Each point is reached from the start by the listed moves, each made once or not at all, plus a little noise. Say if it took an odd or an even number of moves. Then give how often each move was made.

Moves:
(1): [ 42  -4  21  11 -25  10]
(2): [-13  35  22  -1  10  26]
(3): [  4  -7  41  35  25 -14]
Start: [-22   1  21  -7   9  -9]
Points:
[ 8 31 64  0 -8 25] => even (1, 1, 0)
[-15  -5  70  25  36 -21] => odd (0, 0, 1)
[-21   5  20 -11   5  -8] => even (0, 0, 0)
[-38  41  42  -9  20  15] => odd (0, 1, 0)
[ 21  -9  83  37   8 -11] => even (1, 0, 1)

Moves:
(1): [ 10  -4  -4  14   7   8  -1 -14 -10 -11  -7  -7 -20  -1]
(2): [-10   3  13  -8  -5  16  -4 -17  10  -6   5  -9  -5   2]
(3): [  3  -8  14   7   5  29   8   7 -12  18   7  -6  -4  -5]
(4): [-18   3  20  13  -8   7   3  -5   6  -1  -2   4  -5   9]
(5): [-18   9 -21 -12  18  -1  -8  -5  -1  -4  -7  -9  -2   4]
(6): [ 11   0  -8  11   3  29   5   7  -4 -11 -15  -9   4  -8]
(7): [ 20   5  14   5   3   8  21 -29  -4  16   5   7   4  10]
(8): [  5  20  -3   4  11  -6 -10  10 -17   8  27   9  -4   0]
(9): [  4  -8   2   1 -10   8  -3  13  22   2  -6  -4   4   6]
(10): [  4   5 -12  -3 -18   1 -32 -10  11   2  -6  -1  -7 -15]
(11): [-11   2  -7 -10 -10  15  -8  -6   0  -3   5  -2  -3   5]
Start: [-8  7  3 16  1  0 -5  7  3  3  5 -5 30 10]
Points:
[-23   9 -11  19  20  95 -15 -21 -14 -14  -6 -47   0   6] => even (1, 1, 1, 0, 1, 1, 0, 0, 0, 0, 1)
[-14  10  13  38  -3  37   3   9   5 -10 -12 -11  29  11] => even (0, 0, 0, 1, 0, 1, 0, 0, 0, 0, 0)
[-13  40 -25  43  13  39 -49  -8 -13 -14  -5 -18  -5   0] => even (1, 0, 0, 1, 1, 1, 0, 1, 0, 1, 0)
[  0  21   9  33 -29  58 -16 -38  12   3  -7  -4  23  12] => odd (0, 0, 0, 1, 0, 1, 1, 0, 0, 1, 1)
[-21  31 -12 -11 -10  38 -36 -61  19   7  10 -19  18  17] => odd (0, 1, 0, 0, 1, 0, 1, 0, 0, 1, 1)
[-17  43 -27   8  11  38 -53  -8   3  -8   9 -23  15  -7] => odd (0, 1, 0, 0, 1, 1, 0, 1, 0, 1, 0)
[-13  13  28  36  -6  75 -23 -55  23  20  -4 -31  -5  21] => even (1, 1, 1, 1, 1, 0, 1, 0, 1, 1, 0)
